Rows are points. Each copy is the shape, with its points in the same order, turned, moved and blurred by noise. Is it also mirrored, or only turned?
In the rows, 128 means zero.

Shape (7 x 3):
[[ 94 132  77]
 [ 81 118 172]
 [ 45 105 112]
 [112 133 192]
 [151 100  95]
 [ 82 165 169]
 [140 149 152]]
Copy 1, 7 rows:
[[ 96 128  93]
 [115  86 177]
 [ 67  76 119]
 [139 106 190]
 [167 112  89]
 [ 97 133 182]
 [155 140 164]]
Copy 1 is: only turned
Copy 2 (7 x 3):
[[ 70 142  78]
 [ 81 111 173]
 [ 29 117 126]
 [119 116 183]
 [120  91  75]
 [ 95 158 173]
 [138 132 138]]
Copy 2 is: only turned
Copy 3:
[[ 95 153  98]
 [113 139 195]
 [ 61 126 142]
 [148 151 203]
 [155 113  99]
 [114 184 190]
 [164 163 155]]
Copy 3 is: only turned

Shape (9 x 4):
[[112 148 109  78]
 [159 155 141 109]
 [177 167 158  78]
 [ 86 205 178 109]
 [110  49 140 169]
 [ 63 102 160 146]
 [118 105  79 159]
 [108 121 111 171]
 [132 123 131 158]]
Copy 1, 9 rows:
[[162 111 175 108]
 [161 159 134 101]
 [196 172 129  74]
 [130 203 206 102]
 [ 56  94  84  87]
 [ 57 129 161  86]
 [103  96 108 149]
 [ 88 136 119 144]
 [108 142 113 116]]
Copy 1 is: mirrored
Copy 2 (9 x 4):
[[ 76 144 125  86]
 [ 81 140 128 144]
 [ 60 161 145 158]
 [135 171 180  92]
 [146  24 115 131]
 [157  71 168  90]
 [145  74  63 123]
 [148 102 102 128]
 [130 101 108 146]]
Copy 2 is: mirrored
Copy 3, 9 rows:
[[112 184 141  88]
 [161 174 152 124]
 [178 183 177 103]
 [105 220 209 142]
 [ 87  75 112 163]
 [ 57 131 160 157]
 [102 149  74 144]
 [ 94 155 100 168]
 [123 145 120 161]]
Copy 3 is: only turned

Shape (10 x 6):
[[120 120 175 143 147 148]
 [ 85 170  99 121  93  90]
 [ 93 142 159 159 171 140]
 [103 134 114 102  88  99]
 [105 101 153 185 154 167]
 [143 108  80 174  92 203]
 [149  99  93 132 148 145]
 [178  77  88 211 104 150]
 [193  99  85  88 158 143]
 [120 100  58  78 105 103]]
Copy 1, 10 rows:
[[139 129 184 161 141 144]
 [104 178  97 138  87 104]
 [109 149 164 166 158 161]
 [127 141 114 132  84  95]
 [129 116 170 201 138 178]
 [191 128 121 193  65 199]
 [178 107 108 162 132 151]
 [205 116 114 249  96 151]
 [225 100  98 124 146 135]
 [155 101  61 118  87 104]]
Copy 1 is: only turned
Copy 2, 10 rows:
[[119 122 183 152 133 163]
 [ 97 158 110 148  96  76]
 [ 89 145 186 159 154 143]
 [119 126 113 130  89  99]
 [ 86 109 165 185 152 183]
 [121 133  70 201 128 204]
 [141 114 104 148 167 153]
 [149  81  88 232 152 173]
 [193 118  95 116 178 153]
 [133 111  58 104 126 103]]
Copy 2 is: only turned

Shape (13 x 8):
[[ 96  92 145 176  83 108 186  71]
 [140 122 190 155  96 150  64  56]
 [185  71 115 162 171  88 213 165]
 [146 132 119 145  42 131 128 119]
 [118  59 116 182 133 114 161 134]
 [133 163  84 168 169 151 132 161]
 [103 144  88 130 173 105  55 188]
 [126 142  86 107 133  93 153 165]
 [122 119 104 139 103  87 107 110]
 [ 76 157 133 133  69 160 116 193]
 [123 122 101 111 150 139 116 122]
 [153 146  73  68 177 166 134 168]
 [159 158 162 101 144  89  98  42]]
Copy 1, 13 rows:
[[ 73 112 144 183  71 125 191  88]
 [136 111 189 125  99 153 109  38]
 [172  78 139 208 132  63 183 199]
 [134 125 132 129  32 130 122 118]
 [ 89  67 141 185 120 100 153 147]
 [145 129  86 184 151 148 100 164]
 [122 139 124 133 171 108  30 190]
 [121 149  88 137 109  93 130 195]
 [104 117 128 148  89  88 100 119]
 [ 87 154 138 129  71 183  97 186]
 [132 122 109 109 141 110 112 136]
 [170 124  75  74 168 122 131 194]
 [162 165 161 106 137  83 133  49]]
Copy 1 is: only turned
Copy 2, 13 rows:
[[135 152 109 164  13  94 129  85]
 [124 121 167 126  82 149  38  56]
 [215 112  67 159 107  67 158 169]
 [159  91 145 117  50 169 150  83]
 [145  97  74 191  74 101 130 131]
 [146 132  95 158 166 165 162 122]
 [ 79  80  92 117 192 148 147 129]
 [142 121  90  92 130 116 180 124]
 [115 100 103 118 103 112 139  69]
 [ 93 100 138 116  78 203 175 143]
 [130 119  82 119 116 152 131 106]
 [159 131  54  77 168 179 154 129]
 [141 151 135  87 130  97  77  36]]
Copy 2 is: mirrored
Copy 3 (13 x 8):
[[176  69 132 168  77 101 173  74]
 [174 113 176 127  54 153  59  75]
 [ 64  94 130 225 158 123 188 125]
 [154 141  86 160  46 137 130 104]
 [137  60 131 187 121 114 155 142]
 [160 164 120 160 177 151 137 150]
 [122 154 110  93 170 106  85 187]
 [103 144  77 124 145 114 158 128]
 [140 114  95 135 103  95 105 109]
 [164 168 111  93  66 145 168 176]
 [133 110 106 117 144 158 118 118]
 [ 96 149  79 108 182 202 139 137]
 [126 132 147 111 120 124  72  18]]
Copy 3 is: mirrored

Shape (15 x 9):
[[144 115 114 106 138 209  87  96 153]
 [136 119  79 136 103 110 138 155  71]
 [142 111 138 135 137 150 149 178 101]
 [130 128 108 141 129 123 149 151 153]
 [114 118 160  70 108 147  85 106 171]
 [142 154 121 102  68 185  85 133 160]
 [113 152 149 134 195  93 150 101  74]
 [100 145 113 165 132 148 173 134 142]
 [136 207 167 112 249  95 143 125 110]
 [ 87 186 196 142 238 105 135 142  91]
 [127 107  92 158 146 115 126 143 141]
 [115 146 118 155 114 114 163 124 109]
 [ 91 153 116  95 117 181  54 145 155]
 [160 130 137 160 117 149  89 115 157]
 [141 116  77 127 105 141 158 153 130]]
Copy 1, 15 rows:
[[155 124 118 132 134 200  74 112 151]
 [128  98  65 119 126 112 103 173  83]
 [152  87 131 131 151 123 121 194  98]
 [154 106  92 153 147 139 151 152 114]
 [159 143 148 121 107 167 132  74 130]
 [181 169 101 125  91 197 108 129 113]
 [ 98 130 129 155 185  55 102 138 124]
 [121 121  91 174 155 146 156 184 137]
 [146 174 160 161 244  43 108 134 142]
 [ 97 168 189 168 227  66 122 151 109]
 [137  96  77 158 161 131 130 135  99]
 [117 124  95 165 127 105 136 176 123]
 [144 185 112 106 138 201 114 112  95]
 [172 126 111 194 126 171  95 123  98]
 [156  92  66 123 132 147 139 173 117]]
Copy 1 is: mirrored
Copy 2, 15 rows:
[[147  88 113 130 159 187  85  77 147]
 [134 115  86 132  95 133 148 171  73]
 [154 109 143 134 134 169 166 169 110]
 [126 131 121 142 130 122 141 151 146]
 [106  87 178 102 132 143  78  86 136]
 [126 117 126  94 101 186  69 115 160]
 [158 164 155 144 164 106 172 105  49]
 [108 160 115 154 137 149 169 132 141]
 [195 203 179 102 215  91 164 112  84]
 [157 203 201 132 218 127 167 128  60]
 [130 119 108 170 145 113 127 157 123]
 [120 159 120 145 106 132 164 132 104]
 [ 97 124 131  94 163 180  52 122 131]
 [161 130 141 170 120 154  82 119 145]
 [127 103  88 126 113 135 148 157 138]]
Copy 2 is: only turned

Shape (17 x 11):
[[146 165 127 104 132 110 118 114 134 143 123]
 [146 134 105 121 164 239 110 142 130 139 117]
 [233 165 154 103 128 116  87 146 106 126 165]
 [114 105 127 118 170  98  72 113 108  89 185]
 [131  77  84 164 146 140 102 142 101 141 113]
 [114 145  60 139 124 101 108 123 121  91 116]
 [122 164 135 148 164  99 135 145 111 133 123]
 [130 153 152 147 185  87 138 147 117 142 160]
 [201 152 119 141 167 104  74 153 143 133 110]
 [198 122 158 130 120 132 127 144 108 139 111]
 [109  98 108 140 184 106  57 149 162 130 124]
 [112 134 148 127 123 110 136 131 159 138 159]
 [144 165 144 152 165 133 113  52 136 146 114]
 [124 164  94 127 149 106 104 148 109 160 148]
 [198  74 113 128 175 154 142 132 117 123 133]
 [105 107 137 112 167 105 134 144 112 139 103]
 [119 152 150  90   7 170  98 151 118  27 159]]
Copy 1 (17 x 11):
[[137 186 124 104 138 132 124 134 133 128 149]
 [181  93 123 138 157 180 121 176  64 126 113]
 [194 196 184  97 125 102 169 154 123  89 176]
 [124 114 114 117 148  73 143 104 129  55 147]
 [174 116  77 125 127  84 118 131  73 122 100]
 [119 167  60 130  99 134 138 111 100 101 132]
 [107 183 109 148 154 101 129 149  93 123 142]
 [111 161 118 135 170  67 148 160 114 127 162]
 [190 204 106 118 141  94 122 171 112  90 142]
 [172 178 165 118 116  97 150 155 110 138 116]
 [140 136  75 123 154  80  77 159 134  67 114]
 [100 128 134 137 121 107 119 150 149 134 149]
 [144 179 135 173 180 132 111  93 123 138 135]
 [119 159  91 104 136 104 118 147  93 125 182]
 [211 116 115 122 156  92 180 148 118 130 102]
 [107 141  94  95 157  77 124 143 117 127  97]
 [ 97 113 199 118  15 176 166 126 109  51 127]]
Copy 1 is: only turned
Copy 2 (17 x 11):
[[165 129 148 115 132  95 144 110 114 125 100]
 [191 167  91 143 179 155 118 126 133 175 164]
 [232  69 155 128 152  69  96 125  98 149  96]
 [120 110 145 152 189  59  86 106  92  81 150]
 [115 120  66 182 173 112 133 109 102 143 113]
 [131 161  96 148 128  99 120 117  74  79  91]
 [153 142 150 168 148  75 173 136 105 113 110]
 [154 116 156 163 167  47 175 144 120 110 129]
 [202 114 121 153 189  86 125 117 125 121  56]
 [186  70 135 159 142 121 141 126 113 155  99]
 [109 143 117 156 216  89 110 114 142 102  91]
 [125 115 151 131 123  88 135 143 148 111 129]
 [181 139 145 153 134  96 161  47 146 107 134]
 [145 154 122 136 152  52 140 128  98 143 103]
 [178  69  77 144 193 125 150 123 110 129 145]
 [109 120 147 148 178 114 173 128  99 124 116]
 [149 118 170 144  55 163  10 175  68 116 136]]
Copy 2 is: only turned

Shape (17 x 12):
[[107 146 169 145 137 157  82  77 121 116  94  99]
 [142 113 148 183 143 120 165 103 130  70 141  70]
 [133 163 149 196 146 161  89  81 191 118  96 138]
 [ 97 107  76 139 116 133 182 102 140  88 153  87]
 [119 163 186 105 136 124 118  95 194 144 103 127]
 [132  99 147 152 151 147 152  90 160  31 182  60]
 [161 207 143 113 142  85 141 135 118 108  92 117]
 [140 143 147 153  79 159 122  64 145  97 175  96]
 [117 175 157  80 138 129  85 145 133 123  75 143]
 [139 162 162 117 105 138  77 159 153 107  73 114]
 [162 129 125 140 147 150  62 102 169  83 154 122]
 [ 94 124 165 188 126 128 135 106 144  59 175 132]
 [149 140 162  97 140  79  81 139 108 157  91 148]
 [136 113 135 127 157 178 177 116 104 107 173 107]
 [181 141 180 123 110 138  94 140 155 112  60 163]
 [157 112 157 120 121 128  65 141 159 157 102 111]
 [114 126 123 174 138 158 175 143 132  92 221  49]]
Copy 1, 17 rows:
[[ 97 134 213 133 128 149 118  98 108 114  84  92]
 [128  96 161 179 134 115 152 128 110  50 131  57]
 [ 98 162 161 175 140 149 107  70 168 102  89 117]
 [103  87 100 112 122 130 167 127 111  83 144  40]
 [129 148 205 106 137  98 146  86 175 126 112 119]
 [129  81 168 138 142 140 129 121 128   7 162  51]
 [159 174 157 118 128  59 157 136 100  99  67 103]
 [115 130 168 134  67 151 127  93 118  69 162  91]
 [130 161 189  75 144 104 122 142 126 140  63 133]
 [135 149 187 111 106 119 105 162 156 124  57 118]
 [151 129 150 127 140 151  64 100 129  75 124 114]
 [ 67 110 160 160 141 117 127 130 121  50 161 110]
 [158 133 183 113 145  73 118 135  93 171  84 145]
 [144 122 152 123 157 167 177 146  88  79 167  79]
 [157 128 183 139 117 127 131 142 155 121  58 173]
 [165 118 189 130 122 123  90 130 146 167 103 116]
 [117 129 133 151 139 141 139 163 110  56 205  19]]
Copy 1 is: only turned
Copy 2:
[[142 213 151 120 138 113  97 130  95 139  85 146]
 [201 157  98 138 163  72 175 151 109 121  92 150]
 [164 215 115 171 139 115  79  99 148 126  97 183]
 [134 130  49  94 131  68 179 135 122 124 106 156]
 [134 193 175 127 135 114 123  88 173 149 123 137]
 [211 174  90  82 174  63 173 165 126  97 126 181]
 [132 168 134 167 164 135 149  78 116  97 126  73]
 [181 204  93 113 102  79 142 118  96 129 160 172]
 [100 157 174 130 134 153  90  95 123 103 121 103]
 [151 164 162 146 104 138  88 120 137  86 114  99]
 [178 168 113 115 161 105  65 123 123 110 161 166]
 [149 174 125 151 147  48 152 150 110  88 129 199]
 [129 123 183 161 146 122  87  92 102 146 134  88]
 [147 132  99 106 159 140 179 152  91 142 137 192]
 [181 143 180 164 106 157  84  72 121  92 112 134]
 [169 139 156 142 110 120  65 126 137 156 134 115]
 [166 158  51 133 150  82 198 205 124 126 154 158]]
Copy 2 is: mirrored
Copy 3, 17 rows:
[[129 153 152 158 149 159 116  49 127 136  81  92]
 [151 102 160 196 145 126 171  85 143  89 161  81]
 [186 179 147 199 139 159 116  80 172 112  60 137]
 [ 96 102 105 145 115 130 181  85 181  94 166 118]
 [146 170 193 119 145 120 122 108 184 143  76 116]
 [155  98 166 167 162 152 145  65 177  54 187  75]
 [160 187 143 110 130  75 145 138  96 112 108 106]
 [154 154 165 160  95 174 126  49 166 129 162 111]
 [121 168 156  99 143 128  96 128 110 119  60 127]
 [140 153 166 126 107 137  84 133 128 115  68  90]
 [183 135 125 148 141 166  71  80 162  88 125 127]
 [116 133 189 210 144 125 122  70 158  82 150 145]
 [142 135 142 102 153  92  80 127  91 169  76 135]
 [124 117 139 143 172 179 175 115 131 123 178 125]
 [184 135 189 129 112 146 100 143 109 124  52 135]
 [162 115 146 134 129 145  72 124 144 165  77 106]
 [103 124 125 196 153 158 146 116 177 106 228  83]]
Copy 3 is: only turned

Shape (18 x 12):
[[202 216  93 122 137  93 150 165 173 126 180 175]
 [166 144  73 117 145 126 200 168 199 113 173 148]
 [138 153  96 142 137 159  98  93 148 180  77 116]
 [ 99 124 158  80 112 157 177 188 114 113 148 119]
 [109 125 149 163 117 165  91 114 121 197 112 105]
 [ 78 147 131 109  70 153 177 116 111 115 143 104]
 [141 120 172  82  89 171 160 160 114  93 143 169]
 [121  77 125 148 166 159  81  88 126 203  92 100]
 [ 58  70 183 125 111 186  89 108  97 169 145  88]
 [168  99 154 138 103 161  98  82 152 198  67  73]
 [143 115  97 120  83 150 146 181  96  50 171 130]
 [151 143  68  64  88  59 183 161 147 115 173 193]
 [133 132 157 186 147 118 128 100 154 124  66 156]
 [128 135 168 114 101  96 147 190 110  79 155 106]
 [164 165 118 107 183 125  94  54 167 132  98 123]
 [139 160 102 119 159 131  98 148 155 153  55 126]
 [ 88 100 148  90  75 130 146 156 151  96 162  94]
 [153 176  89 109 108 117 114 154 220 104 141 185]]
Copy 1 (18 x 12):
[[171 220 128 149 164  91 124  89 192 145 178 215]
 [136 157  92 124 168 127 134 136 227 145 170 184]
 [118 169 118 147 139  72  95  81 139 153 128  49]
 [119 156 166  80 101 144 149 188 155  96 147 132]
 [104 137 167 156  95  66 145 117 123 149 141  46]
 [ 66 166 152  95  89 152 134 133 129 121 188 107]
 [127 154 145  81  68 132 147 133 153  78 120 154]
 [129  90 127 142 137  51 131 107 113 149 126  21]
 [ 89  82 188 101  70  86 160 140 104 104 161  32]
 [156 133 117 155  80  99 128  97 129 169 120   7]
 [101 137 114 128  84 135  92 167 136  66 180 181]
 [152 171 105  61 131 120 111 133 145 172 181 242]
 [107 122 150 165 141 119 129  51 135 147  77 115]
 [141 137 182 132  98 162 120 166 125 100 159 167]
 [164 146 135 123 175 102  95  35 146 127 147  73]
 [146 169 143 137 166  85  76 111 146 149  96  87]
 [121 115 176  91  75 157 115 159 164 127 185 126]
 [146 168 141 119 130  98  72  83 221 153 148 186]]
Copy 1 is: mirrored
Copy 2:
[[134 174  36 159 142 152 164 144 125 108 140 219]
 [110 126  54 126 147 186 186 165 152  68 132 177]
 [ 97 154 108 127 125 164  96 108 131 169  85 111]
 [138 139 163 122 112 180 187 204  89 106 140 142]
 [101 140 164 150 115 166  85 133 128 176 111 104]
 [104 118 154 111  59 170 179 152  87 121 156 110]
 [176 128 178 117 105 184 186 177  85 122 136 189]
 [107 118 156 133 167 161  40 138 142 170  83  65]
 [105 117 236 120 103 175  71 173 103 127 151  65]
 [148 120 141 108 105 136  83 130 159 195  70  71]
 [147  98 115 156  88 198 168 195  53  82 123 167]
 [111 100  58  86 141 135 185 171  84 105 175 242]
 [113 114 155 162 155 129 141  68 137 123  78 132]
 [158 122 158 149 112 118 174 193  74  84 137 150]
 [151 172  95 103 163 153  89  50 105 123 103 117]
 [ 90 169 120 118 152 138 121 132  95 139  38 142]
 [150 115 161  98  85 144 136 187 104  81 143 142]
 [120 154  77 118  97 164 131 131 139  71 113 243]]
Copy 2 is: only turned
Copy 3:
[[157 219 112 109 128  63 161 175 197 152 100 107]
 [130 157  66  92 106 106 196 181 181 153  87 137]
 [157 132  98 131 141 162 111  80 146 122 169  87]
 [ 95 129 170  96  89 166 181 192 105 124 113 130]
 [142  93 148 140 140 170  82 124 123 142 172  97]
 [ 46 126 149 108  96 156 142 144 111 132 104  84]
 [126 151 187  77  73 147 156 155  97 146  79 144]
 [164  70 120 125 173 180 110  87 114 148 194 126]
 [ 91  56 190 103 143 196  80 142  84 140 166 137]
 [186  73 133  96 148 193 109  91 133 158 150  52]
 [107 161 119  79 113 121 141 186  63 107  56 136]
 [103 188 100  55  78  41 209 169 121 163 125 106]
 [171  84 146 156 111 111 134  71 149 115 114 115]
 [119 120 182 100 120 103 167 203 103 100  82 101]
 [151 142 134  92 181 126 150  53 189 115 141 112]
 [184 142 116 120 119 145 156 110 150  81 167 102]
 [ 79  89 153  57 100 141 143 183 115 116 100 103]
 [150 177  95  60  76  75 131 143 194 112 118 120]]
Copy 3 is: mirrored
